Each row of a before or after table is a point. The points were changed in one or more steps. Then noise was added and the rows were shuffled. The steps act on how far a point lies along the listed directions, d1 being the first. What was done? A step turns or swaps two directions, mirrors them in a line or flattens them onto one, adds a multiple of one to another, or multiplies one. Angles are multiples of 10 degrees, from the lower direction toward the higher: turns from -170 to 170, lines from 10 to 170 but not 90. Use the fewest steps. Two steps may share a direction if one is a turn and the other turns, adds or multiplies; they go together, in the order done. Otherwise the lowest direction goes first.

Directions:
(1): [ 0.2 -5.3  1.5]
(2): [-3.4 -1.3 -4.1]
(3): [ 4.3 -0.8 -3.3]
Before, 12 rows:
[[-0.5  0.5 -2.5]
 [-2.0  0.1 -1.7]
 [ 1.2 -0.7  3.8]
 [-0.3 -1.8  3.2]
 [ 2.7 -1.1 -0.7]
 [ 3.3 -0.2  0.1]
 [ 0.2  0.7 -1.6]
 [ 1.0  0.8  1.9]
 [ 3.9 -1.6 -0.2]
 [ 3.9  0.1  0.9]
 [ 3.5  0.6  0.5]
 [-0.2 -3.4  0.8]]
After, 12 rows:
[[ 1.9  4.7  4.7]
 [ 4.3  3.9  7.9]
 [ 0.2  3.0  2.5]
 [-2.8 -0.9 -1.1]
 [ 2.3  3.2  5.5]
 [ 3.2  3.0  7.2]
 [ 4.3  1.2  4.9]
 [-5.0 -1.7 -3.5]
 [ 5.6  2.0  1.8]
 [-4.4 -2.7 -5.5]
 [ 0.7  2.4 -2.7]
 [ 7.9  3.0  6.2]]
Steps: turn d1 and d3 by 150 degrees; multiply d2 by 3

Directions:
(1): [ 0.0  2.3 -1.8  3.8 -6.0 -0.6]
(2): [-1.1 -1.3  4.8 -0.3 -1.6 -5.6]
(3): [-3.0  1.4 -2.3  4.2  4.2 -3.1]
(4): [-3.3 -6.2 -0.2  2.3 -1.1  2.1]
(5): [ 5.6 -1.6  2.1  4.4  1.5  0.4]
(6): [ 2.8 -3.2 -4.9 -1.8 -0.6 -3.7]
Before:
[[-0.7  1.8 -0.4 -5.0  1.5 -0.7]
 [ 1.2 -0.3 -1.6  3.8  2.9  3.0]
 [ 1.5 -1.4  4.8 -0.2  0.6  2.2]
 [-2.9 -1.1 -1.5 -1.6 -4.0  1.9]
 [-3.9 -1.1 -0.7  1.7  0.1  3.1]
 [-0.2  2.8 -3.7 -1.7  2.9 -1.2]
 [-5.5  0.6 -0.6  1.2  1.0  6.2]
 [ 1.2  1.2 -0.3  0.2  1.3 -4.7]
 [-1.0 -2.5  2.5 -0.3  1.8  7.1]
 [-0.6  3.8  0.4 -3.3 -2.5  0.4]]
After, 10 rows:
[[-4.9  5.2 -3.4  2.7  4.7 -1.7]
 [ 2.7 -5.3  3.7 -5.5 -2.3  3.4]
 [ 6.5 -5.0  1.8 -5.1  1.0  5.8]
 [-6.8  2.2 -1.1  3.9  1.8 -4.1]
 [ 4.8  0.4 -4.6  0.2  6.4 -0.2]
 [ 3.2 -0.2 -2.3  2.4  4.1 -0.9]
 [-0.2  3.6  2.6 -4.8  0.3  1.4]
 [ 2.2  1.6  0.6 -7.5 -4.6  1.3]
 [ 6.9  1.0  0.9 -2.6 -4.0  1.8]
 [-2.6 -1.9 -4.8  5.2  5.1  0.9]]
Steps: mirror d1 and d6 in the line at 20 degrees; multiply d3 by 3; swap d4 and d5

Directions:
(1): [-3.3 -0.2 -3.4  1.0 -3.9  5.4  3.1  1.7]
(2): [ 0.0 -1.6 -0.8 -0.3  3.4  4.5 -0.6 -6.7]
(3): [-2.0  0.5 -0.8 -8.0 -1.2 -1.8  2.0 -1.7]
(4): [-1.8  2.9  0.5  1.2 -5.4 -1.0 -4.7 -3.8]
(5): [-2.4  2.2 -4.8  3.1  2.1 -4.5  2.8 -2.2]
(6): [-5.1 -6.0 -0.8  0.1  0.9 -1.6 -3.5  1.2]
Before (10 x 8):
[[ 4.7 -0.8  0.9  0.6  6.1 -1.6  0.6  0.6]
 [ 0.9 -3.2  2.5 -3.3  5.2 -1.8 -0.7 -0.6]
 [ 2.0 -0.7  2.7 -0.2 -1.3  6.1 -1.7  4.8]
 [ 1.6  2.8 -3.8  0.0  4.2 -2.4  6.1  0.1]
 [ 6.1 -0.9  7.9  0.6  3.3 -0.4 -4.3  2.4]
 [ 0.3  2.6  0.5  1.9 -6.5 -1.4 -2.2  1.6]
 [ 2.5  1.7 -1.4 -0.3 -0.8  4.0  1.0 -2.1]
 [ 2.9  3.3 -1.0  3.0 -1.8  1.2  1.1  0.4]
 [-2.0  4.6 -2.0  0.5  1.1 -3.5  3.4 -0.9]
 [-1.9 -1.5  1.7  2.8  0.0  2.7 -4.8  0.9]]
After:
[[ 1.7  0.9  1.9  5.4 -3.5 -1.6 -5.0  0.2]
 [-3.6 -1.7 -4.3 -5.1  4.3 -6.3  4.3  0.4]
 [ 1.8  2.5  1.9  3.2  0.2  5.9 -2.6 -1.6]
 [-5.1  1.8 -2.4 -3.5  1.0 -6.5  2.4 -0.5]
 [ 0.7 -2.1  0.3 -2.1  1.8 -1.7 -3.4 -2.0]
 [ 0.1 -2.2 -0.1  1.6  2.1 -2.3 -3.5 -1.8]
 [ 5.6 -1.3  5.3  5.5  3.3  5.6 -5.5  3.1]
 [-2.2 -1.9 -1.2 -1.3 -0.8  4.1  3.8  3.2]
 [-1.0 -6.5  2.2  7.5  0.1 10.2 -3.6  4.2]
 [-2.5 -4.8 -3.2 -0.6  2.9  3.3  1.8  1.7]]
Steps: turn d1 and d6 by -150 degrees; turn d2 and d3 by 50 degrees; add 1 times d5 to d3

Directions:
(1): [-2.1  4.3  1.1  3.6  4.0  5.8  0.8 -0.5 -1.1 -4.6  0.9]
(2): [ 0.2 -0.3 -1.1  0.8  0.2 -2.5 -1.4 -3.0 -4.6 -3.3 -7.7]
(3): [ 1.5 -6.8  2.8 -1.2 -0.3  6.2 -3.1 -1.9 -0.1 -0.1 -0.8]
(4): [-1.2 -2.0  1.4 -1.6  0.2 -3.8  0.4 -5.2  3.0 -6.1  3.7]
Before (11 x 11):
[[-2.0  2.8 -0.2  3.6  1.5  1.4 -0.5 -0.1 -1.5 -3.8 -1.5]
 [ 1.3  2.5 -0.5  1.1  1.0  4.5  0.6  1.5  1.1 -0.9  1.4]
 [-0.9  1.8  0.2  2.5  1.4  5.4 -0.4  1.8 -2.2 -0.5  0.2]
 [ 1.0 -2.2 -0.4 -2.5 -0.8 -0.5 -1.7  2.3  4.4  2.8  3.8]
 [ 0.9  5.0  0.4  1.4  2.4  0.3  0.8  1.1 -1.4 -2.1  1.3]
 [-0.1  5.4 -1.8  2.0  1.4  3.2  0.0  2.1 -2.1 -0.2 -2.0]
 [ 0.6 -4.6  2.3 -2.1  0.0  7.5 -1.8 -1.4  0.8  1.0  3.7]
 [ 3.4 -5.0 -0.6 -2.9 -4.6 -5.9 -0.3 -0.4 -2.0  3.6 -1.0]
 [-1.0  3.8 -1.5  2.3  2.2 -0.3 -0.1 -0.4 -0.6 -2.5 -2.7]
 [ 2.0  4.2 -3.0  1.0 -1.3  1.6 -0.6  5.2 -3.5  5.2 -5.1]
 [-0.3  5.5  0.1  1.3  2.4  1.9  2.7  1.2 -2.6 -3.4 -3.2]]
After (11 x 11):
[[-1.1  0.1 -0.2  2.1  1.7  0.7 -2.1 -4.7 -6.1 -7.3 -6.7]
 [-1.3  4.2 -1.7  1.3  1.6 -2.6 -0.4 -4.6 -3.6 -8.3 -5.4]
 [ 1.4 -6.0  1.6 -1.3  0.1  8.3 -4.3 -2.1 -4.4  0.3 -5.1]
 [-1.2  4.8 -0.2  1.5  2.3 -2.2  2.6 -3.4 -3.2 -8.8 -4.7]
 [-1.7  3.8 -1.2  2.2  2.5 -2.5 -0.4 -2.2 -0.1 -4.4 -1.8]
 [ 1.2 -1.5 -1.5 -1.6 -1.2  1.1 -3.0  4.0  1.5  5.2 -0.3]
 [-2.4  2.1 -0.4  3.4  1.8 -0.9 -0.8 -2.7 -2.8 -6.2 -3.1]
 [ 3.2 -4.9  2.0 -4.5 -4.7 -1.7  2.6  4.3  6.2  8.9 12.9]
 [ 1.6  1.6 -2.0  2.3  1.2  1.3 -0.9 -2.5 -4.2 -5.6 -7.5]
 [-0.8  1.2 -0.7 -1.8 -0.7 -6.4  0.0 -4.4  0.5 -7.2 -0.9]
 [ 0.6  5.3 -0.8  2.2  2.1 -2.5 -0.3 -1.1 -4.7 -5.2 -3.9]]
Steps: turn d2 and d4 by 130 degrees; add 1.5 times d1 to d2; multiply d3 by 1.3

Directions:
(1): [ 6.2  3.3 -4.2  5.6  2.7 -1.0 -2.0  1.0 -2.7  0.8 -0.9 -0.2]
(2): [ 1.9  4.7  0.1 -3.2  2.9  3.6  0.3  0.5  2.0 -3.2  6.0 -3.6]
(3): [-1.2 -5.0 -1.7  2.5 -1.3  5.1 -3.7  2.4 -3.3 -4.1  2.9  1.3]
(4): [ 6.2 -3.8  4.9  2.3 -1.8 -1.3  4.4 -1.9  0.0 -2.1  2.6  0.0]
(5): [-1.4 -1.4 -5.4  1.6  1.0 -0.9  4.8  0.1  3.9 -5.9 -2.8 -1.2]
(6): [ 2.6 -5.0 -1.7 -0.6  0.5  0.4 -4.5 -1.4  5.8  3.1 -0.2 -4.3]
Before, 9 rows:
[[ 4.2 -0.1 -0.3  0.7  1.8 -0.9  3.1 -0.7  4.2 -1.5  1.3 -4.9]
 [-0.7 -2.1  0.0  0.2 -0.1 -2.0 -4.4 -1.7  2.7  5.3 -4.2 -1.6]
 [ 0.2 -9.5  2.2 -0.6 -3.0 -1.6  3.0 -2.5  3.8 -0.1 -1.3  0.7]
 [ 5.0 -2.5  5.0  0.0 -0.9 -1.0  1.6 -1.9  3.8  3.9  1.2 -2.7]
 [-1.9 -0.2  2.0 -7.0 -2.0  3.4 -4.1 -2.7  3.0  3.0  3.0 -3.8]
 [-2.1  3.5  3.1 -3.7 -1.3 -1.0 -2.7 -0.8 -1.0  3.6  0.0 -1.2]
 [ 3.2 -4.8 -0.8  2.7 -0.7 -2.0  4.0 -0.5  4.2 -1.7 -2.2 -1.6]
 [-1.0 -3.0 -5.8  6.5 -1.0  0.3  1.0  1.4 -4.5 -3.4 -2.5  2.3]
 [ 6.9 -3.3  2.9  0.4  0.1  5.3 -2.9  0.0 -1.8 -1.2  4.2 -2.0]]
After (9 x 12):
[[-0.3 -1.3 -8.0  3.5  1.7 -3.5 -3.4  0.0  0.4  4.3 -7.5  1.3]
 [-2.0 -5.7 -0.4  5.7 -4.2 -3.6  5.9 -0.8 -3.9 -1.9 -4.9  4.1]
 [-0.2 -3.5  2.4 -1.1 -0.8 -1.5 -3.0 -2.3  3.8  3.6 -1.7 -2.1]
 [ 2.1 -4.1 -5.3  5.8 -0.1 -3.9  1.0  0.0  1.5  1.4 -6.8  0.3]
 [-1.5  3.7  2.6 -4.8 -0.3  2.4 -3.9  0.0 -0.1  1.1  4.6 -2.6]
 [ 3.5 -0.7 -2.7  3.1  1.6 -1.4  0.2  0.2  2.4  0.1 -1.2 -3.9]
 [ 5.4  2.8 -1.3  1.9  2.8  1.1 -3.7  1.1  2.3  4.5  1.0 -3.9]
 [-1.3  5.1 -1.0 -7.5  0.9  4.2 -5.9 -2.1  3.1  3.0  3.8 -5.4]
 [ 8.0  4.6  1.0 -1.3  3.4  4.4 -2.1  0.4 -0.6  0.2  4.1 -3.1]]
Steps: swap d1 and d4; add -1 times d5 to d2; flatten d3 and d6 onto the line at 110 degrees

Directions:
(1): [ 1.3 -4.7 -5.4  2.8 -0.8 -0.6  1.1 -1.3 -3.7  0.3  2.4  4.1 -3.4  5.4]
(2): [-3.3 -2.6 -1.3 -6.2  3.4 -2.4 -0.4 -2.2 -5.2 -2.2 -3.9 -2.2 -2.6 -1.2]
(3): [ 3.2 -1.2  1.0 -1.7  2.6  4.4  4.4  3.4  2.5  0.7 -6.6  3.0 -2.6  1.5]
Before, 13 rows:
[[-0.8  3.2 -1.1  3.4 -2.9 -1.9 -1.6 -1.6  0.6  0.8  5.2 -0.9  4.0 -1.3]
 [ 3.4 -8.8 -5.8 -3.2  2.8  2.4  6.6  1.2 -3.6  0.7 -5.8  6.7 -8.2  6.9]
 [-1.0 -2.8 -2.6  8.2 -2.6 -1.8 -1.4 -2.3 -0.6 -0.5  8.0  2.1 -0.4  2.4]
 [-2.3  2.0  0.1  2.7 -2.8 -4.1 -3.6 -1.1 -2.7  0.6  6.8 -0.3  3.0  0.1]
 [-4.1  3.6 -0.2  4.0 -3.5 -0.8 -2.5 -1.9 -0.9  0.0  6.3 -3.7  1.5 -1.4]
 [ 0.1  0.4 -0.3  2.9 -3.8 -1.4 -3.4  1.9  1.0 -2.2  5.8 -1.8  0.6  1.9]
 [-1.2  3.3 -1.1  4.4 -4.4 -3.1 -3.2 -0.8  3.0 -0.8  6.6 -1.7  1.7  0.0]
 [ 1.3  0.7 -1.4  0.8 -1.0  1.5 -0.7  0.2  0.4 -0.6  1.9  1.1  1.6  2.8]
 [ 8.4 -2.8 -1.0  0.4  3.0  8.3  8.2  5.2  3.5  1.8 -6.6  6.9 -3.8  6.0]
 [ 0.8 -3.3 -2.1  2.8 -1.0  0.1  2.2 -1.7 -0.3  1.8  1.2  4.3 -3.5  5.1]
 [ 1.6  1.4  3.6  5.3 -1.7 -1.5 -1.4  1.8  2.1  0.4  2.8  2.0  2.1 -0.2]
 [-0.6  1.5  1.6  3.2 -3.5 -1.7 -0.4 -0.5  0.7  0.2  5.2 -2.5  3.3  0.3]
 [-2.1 -0.9  0.0  1.0  1.0 -0.2 -1.2 -1.0  0.6 -0.7 -1.5 -0.5  1.7 -1.1]]
After:
[[  3.1   2.6   0.3   4.6  -1.7   2.5   2.1   2.6   3.6   1.8   2.0   2.6
    2.5   1.3]
 [  0.3  -7.8  -5.7  -8.0   6.3   0.5   3.2  -2.3  -8.3  -2.8  -7.4   1.2
   -7.0   4.1]
 [  2.7  -3.8  -2.6   8.8  -2.0   1.7   1.3  -0.3   2.1   0.7   5.1   4.6
   -1.7   4.8]
 [ -4.1  -7.4  -7.8  -5.1   1.1  -6.1  -0.8  -5.5 -10.8  -1.9   2.5  -0.7
   -5.8   2.9]
 [  3.2  -0.8   3.6   4.1   1.0   0.8   1.3   2.9   1.1   0.9  -1.5   4.0
   -1.7   1.4]
 [ -0.3  -3.7  -2.7   1.2  -1.5  -1.8   0.5  -3.8  -1.9   0.9   1.2   4.3
   -3.6   4.9]
 [  1.7   0.3  -1.8  -0.6  -0.6   2.2   0.1   0.5  -0.4  -0.6   0.2   1.7
    0.0   3.2]
 [  1.9   0.3   1.9   2.4  -2.9   2.3   3.7   2.3   3.1   0.9   0.7   0.8
    1.4   2.3]
 [  3.0   0.2   0.1   3.1  -3.0   1.7  -0.1   4.2   3.4  -1.5   2.8   1.2
   -0.7   3.6]
 [ -2.0  -1.0   0.1   1.8   0.7  -0.7  -1.0  -0.6   0.5  -0.8  -1.6  -0.2
    1.8  -0.9]
 [  3.2   2.7  -0.3   5.1  -3.0   1.6   1.2   2.7   7.3   0.5   1.9   1.8
   -0.2   2.5]
 [  1.1   4.0   1.4   6.6  -3.1   4.4   1.7   2.2   4.1   0.8   2.8   0.6
    0.5   0.2]
 [  1.8   2.5   1.6   5.8  -2.8   1.4  -0.4   3.2   2.5   2.4   3.6   3.8
    2.7   1.8]]
Steps: turn d2 and d3 by -70 degrees; turn d1 and d3 by -20 degrees

Directions:
(1): [ 0.1 -0.5  3.3 -1.3  5.9 -0.3 -0.4  5.7 -2.0  0.8 -3.8  2.6  7.4 -2.3
 -0.7  4.7 -1.4 -0.4 -2.9 -0.8]
(2): [ 1.2 -4.0  3.7 -0.8 -2.6 -3.6 -3.8 -1.2  1.1 -5.5 -1.1  5.5  1.0  3.1
 -3.6  1.5  5.8 -1.1  3.1  0.1]
(3): [ 1.6 -6.5  0.8  2.8  1.4 -2.8 -2.6 -4.3 -6.3 -0.2 -0.4 -1.0 -2.6 -1.1
  3.8  0.8 -0.8 -1.4 -5.8  3.5]
(4): [ 2.2  3.8 -0.8 -3.8 -2.8  2.4 -2.4 -5.7 -0.6  2.5 -3.0  0.1  1.7  3.9
 -4.1  3.5 -1.0  5.0 -4.5  2.3]
Before (10 x 20):
[[-1.9 -3.6  3.3  0.1  4.1 -2.2 -0.9  3.0  0.2 -3.9  1.0  1.7  1.6 -1.2
   0.3  0.3  2.0 -2.0  1.4 -0.3]
 [ 0.2  2.7 -1.3 -1.1 -1.2  2.9 -1.7 -3.0  4.5  0.0  0.9  1.6 -3.5  2.3
  -4.3 -0.9  1.4  1.2  6.7 -0.8]
 [ 0.6 -6.2  2.8  2.9  1.4 -2.7 -2.7 -6.0 -6.5 -2.7 -0.3  0.9 -2.8  0.0
   3.5  1.1 -0.4 -1.9 -4.5  3.9]
 [ 0.2  2.1 -1.3 -0.8 -2.3  0.0 -3.1 -4.1  0.6  0.4 -1.5  2.0  2.4  4.2
  -3.7  2.4  1.5  0.9 -1.1  0.7]
 [-1.8  2.4 -1.3  1.2  1.5 -0.3  0.8  3.0  2.5  1.3  1.1 -0.4 -0.1 -3.2
   1.7 -1.1 -0.3 -1.9  0.9 -2.6]
 [-0.3  0.4 -2.0  1.4 -2.2  0.7  1.8  1.1  4.8 -0.7  4.8 -0.6 -2.3 -0.9
  -0.6 -5.0  4.5  0.4  6.6 -1.9]
 [ 1.1  0.9 -1.6  0.7  2.1  2.1 -0.1 -2.4 -1.4  4.2 -0.3 -2.3 -1.0  0.0
   1.0 -1.2 -3.0 -0.3 -2.7  0.7]
 [ 0.5  5.1 -2.0 -2.4 -5.8  3.0  1.2  0.1  3.9 -1.5  2.4 -0.7 -3.0  2.8
  -1.5 -3.2  0.9  0.0  2.6 -2.7]
 [-1.5  1.5  1.0 -0.6  2.6  1.0 -0.9  6.5  3.8 -2.9  0.4  3.6  4.5  0.4
  -3.5  0.5  1.9 -1.5  6.0 -2.0]
 [-3.7 -3.5  3.0  0.7  1.2 -2.9  2.4 10.0  4.1 -3.7  0.6  5.0  1.2 -2.6
   0.3 -2.0  5.0 -5.5  7.1 -4.5]]
After:
[[ -1.7   5.7   1.6  -3.3  -2.1   1.2   0.8   2.0   6.4  -3.9  -0.1   4.4
    2.6   3.5  -5.2   0.0   3.1   0.4   8.2  -2.8]
 [  2.6  -4.2   1.1   1.3  -0.4  -0.5  -5.8  -7.9  -2.1  -1.4  -1.0   3.4
   -4.9   3.0  -2.5   0.7   2.5   0.1   1.9   2.6]
 [  0.1  -9.0   3.9   3.1   2.5  -4.0  -6.2  -0.5  -3.3  -6.1   0.3   5.0
    1.1   0.6  -0.1   1.1   4.4  -4.8   0.9   2.5]
 [  0.8  -0.7   0.9  -0.7  -2.1  -2.2  -5.0  -3.9  -0.2  -1.9  -2.5   5.0
    3.9   5.3  -4.9   3.4   3.6   0.1  -1.0   1.4]
 [ -0.4   5.7  -4.2   0.0   4.1   5.5   3.1   0.4   1.0   7.6   0.3  -5.3
    0.3  -0.9   1.4  -2.3  -7.0   1.0  -2.3  -0.8]
 [  2.5  -1.7  -1.0  -0.5  -4.1   0.7  -1.9  -5.3  -3.6  -1.0   1.6  -2.0
   -4.6   2.3   1.8  -1.6  -0.1  -0.4  -5.5   1.7]
 [ -1.8  -4.3   4.6   0.4   1.4  -3.8  -2.5   2.4   1.9  -6.7   2.2   4.2
    0.9   0.3  -1.3  -0.5   5.2  -2.9   4.5  -1.0]
 [ -1.3   1.1  -2.7   3.3   3.0  -0.5   1.2   0.7  -0.7   2.9   2.2  -2.9
   -2.4  -4.2   4.7  -1.9  -2.6  -2.3  -2.9  -0.9]
 [ -1.1 -12.9   5.2   3.6  -1.3  -8.6  -3.0   2.5  -0.8  -8.4   0.7   7.4
   -3.4  -1.1   2.0  -1.9   8.9  -7.7   4.2  -0.7]
 [  1.5  -5.7  -1.1   3.3  -2.3  -1.6  -1.5  -5.0  -0.5  -0.7   4.3  -0.9
   -5.2  -1.0   2.0  -3.9   4.9   0.3   0.5   1.9]]
Steps: turn d1 and d4 by -20 degrees; multiply d2 by 2.5; multiply d3 by -1

Directions:
(1): [ 2.9 -2.8  6.1 -5.4  2.6  5.0 -3.5  1.5  2.4 -1.1  6.9 -0.9  0.5 -4.3
 -4.1  1.1  2.3 -1.9  0.9  0.7 -1.0  1.2 -2.6  0.5]
(2): [-1.3 -0.9 -3.1 -2.1 -1.2 -2.9 -2.7 -3.1 -1.6  0.0  4.7  4.6  3.1  0.4
 -2.5 -1.5 -3.1  4.6  0.6 -5.4 -2.1  6.1 -0.6 -5.6]
Before, 11 rows:
[[ -3.0   1.2  -7.8   4.4  -4.7  -4.9   3.9  -3.2  -1.6   3.6  -6.0   3.8
    3.1   5.0   3.1  -0.4  -1.8   6.2  -2.2  -3.3   1.6   1.8   0.5  -2.5]
 [  0.1   4.5  -2.1   7.9  -0.1  -1.8   4.9   0.5  -1.8  -1.4 -11.9  -1.9
   -3.0   1.0   6.8   0.7   0.8  -4.2  -1.2   4.9   3.1  -8.0   2.8   4.3]
 [ -0.6   4.0  -0.9   6.9   0.3   0.1   5.5   2.4   0.8   1.1  -9.1  -4.2
   -4.0   3.6   6.5   0.8   2.4  -2.5  -2.7   5.0   3.8  -6.4   0.3   5.8]
 [  3.6  -1.9   4.5   0.4   1.4   3.8   1.8   1.7   3.1  -2.2  -1.2  -3.7
   -2.0  -3.1   0.7   0.8   0.9  -3.4  -2.6   3.2   0.8  -4.3   0.8   4.1]
 [ -3.5   1.4  -1.0   3.1  -1.6  -4.3   0.4  -1.3  -0.4   0.4  -2.4  -1.0
    0.1   0.7   2.3   0.3  -2.5   2.2  -1.7   0.2   0.9  -0.6   1.7   0.7]
 [  2.2  -1.7   2.4   2.7   1.3   1.7   2.4   3.7   1.2   0.3  -2.4  -3.3
   -4.0  -0.3   1.4   2.8   2.2  -4.6  -1.1   3.9   2.1  -6.2   0.2   4.1]
 [  1.5  -1.5   2.6  -8.2   0.7   1.7  -5.2  -0.4   1.2  -1.8  10.6   3.6
    1.7  -5.8  -6.4   2.0  -1.1   3.3   2.9  -3.8  -3.4   5.2  -3.8  -3.0]
 [ -1.0   4.1  -1.6   4.4  -0.3  -3.2   4.7   1.1  -0.7   1.1  -7.6  -1.7
   -0.3   3.1   4.5  -2.2   1.7  -0.6   0.2   2.7   2.0  -6.2   2.8   0.9]
 [  1.1  -0.7   1.6  -2.6   1.8  -2.1  -3.1  -0.1  -0.8  -0.1   4.3   1.1
    2.6  -1.5  -4.9  -0.6   0.9   3.8  -0.7  -2.2  -0.5   2.2  -0.2  -5.3]
 [  0.0  -0.1   0.4  -0.5  -0.2   0.5  -0.9  -1.1  -1.9   2.0   2.6   1.3
    0.1  -1.4  -1.0  -1.4  -1.3   2.0   1.9  -0.7  -0.4  -0.9   0.2  -3.5]
 [  2.3  -0.4   4.4  -0.4   3.3   3.4   2.3   2.8   2.3  -0.7  -1.0  -3.5
   -0.7  -2.1  -0.8   0.7   1.2  -5.3  -1.0   4.5   0.8  -2.7  -0.5   3.6]]
After (11 x 24):
[[  0.3   2.6  -0.9   4.0   0.7  -3.4   2.6   1.7  -1.2   1.3  -5.7  -2.3
   -0.6   2.0   1.2   0.0   1.7   1.1  -2.0   2.3   2.2  -4.2   2.3  -0.3]
 [ -0.6   0.0  -2.6  -0.6   0.4  -3.4  -0.2  -2.1  -1.1   0.2   2.5   3.5
    3.6   0.7  -2.5  -2.1  -4.5   2.3  -0.4  -3.2  -1.6   5.2  -0.4  -4.6]
 [  3.8  -2.7   5.3  -6.9   3.2   3.5  -6.9  -1.8   0.3  -3.9  10.2   3.9
    3.2  -7.5  -5.3   0.5   0.5  -0.3   1.7  -2.4  -2.9   4.6  -3.9  -3.8]
 [  2.0  -2.5   3.6  -6.3   2.5   3.3  -5.5  -0.8   2.2  -0.7  11.9   2.7
    2.7  -3.2  -5.0   0.3   0.8   2.8   0.2  -3.8  -1.9   6.9  -5.0  -3.2]
 [  0.4  -3.7  -1.3  -1.8  -0.5  -2.7  -2.6  -1.4  -1.2   0.0   6.6   4.0
    1.3  -0.8  -3.1   0.3  -2.5   2.7   0.1  -4.9  -1.9   4.3  -1.2  -5.4]
 [  4.1  -2.9   6.9  -2.8   1.5   7.9   0.2   3.0   4.8   1.3   1.2  -3.5
    0.4  -3.4  -1.6   3.4   6.1  -3.2  -0.9   4.2   2.3  -3.3  -3.8   4.9]
 [  2.8  -1.0   5.7  -5.8   2.6   2.6  -3.0   1.0   1.8  -0.5   7.3   1.1
    3.0  -3.4  -4.1  -1.4   2.6   0.1   2.1  -0.9  -1.1   0.9  -2.0  -2.9]
 [  0.5  -2.3  -2.3  -0.4  -0.8  -2.8  -1.0  -3.4  -0.6  -1.9   3.1   3.2
    2.2  -1.0  -1.5  -2.0  -4.6   4.0  -2.0  -4.7  -2.1   4.0   1.3  -4.1]
 [  0.0   1.0   0.1   1.6  -0.2   0.6   1.2   0.2  -1.4   2.4  -1.2  -0.7
   -1.4  -1.0   0.7  -0.7  -0.4   0.6   1.7   1.5   0.7  -4.2   1.0  -1.3]
 [ -0.3  -0.7   5.2  -1.5   0.6   0.4  -2.2   0.5   2.3  -0.5   2.8  -2.7
   -0.3  -3.3  -0.7   1.6   0.2   0.1  -0.7   1.5   0.2  -0.6  -0.6   2.2]
 [ -3.1   5.5  -6.7   6.0  -3.4  -5.7   5.7   0.4  -2.2   0.7 -10.2  -0.2
   -3.3   3.2   5.8   0.9  -2.0   1.7   0.3   1.3   1.4  -4.5   2.5   2.9]]
Steps: turn d1 and d2 by 160 degrees
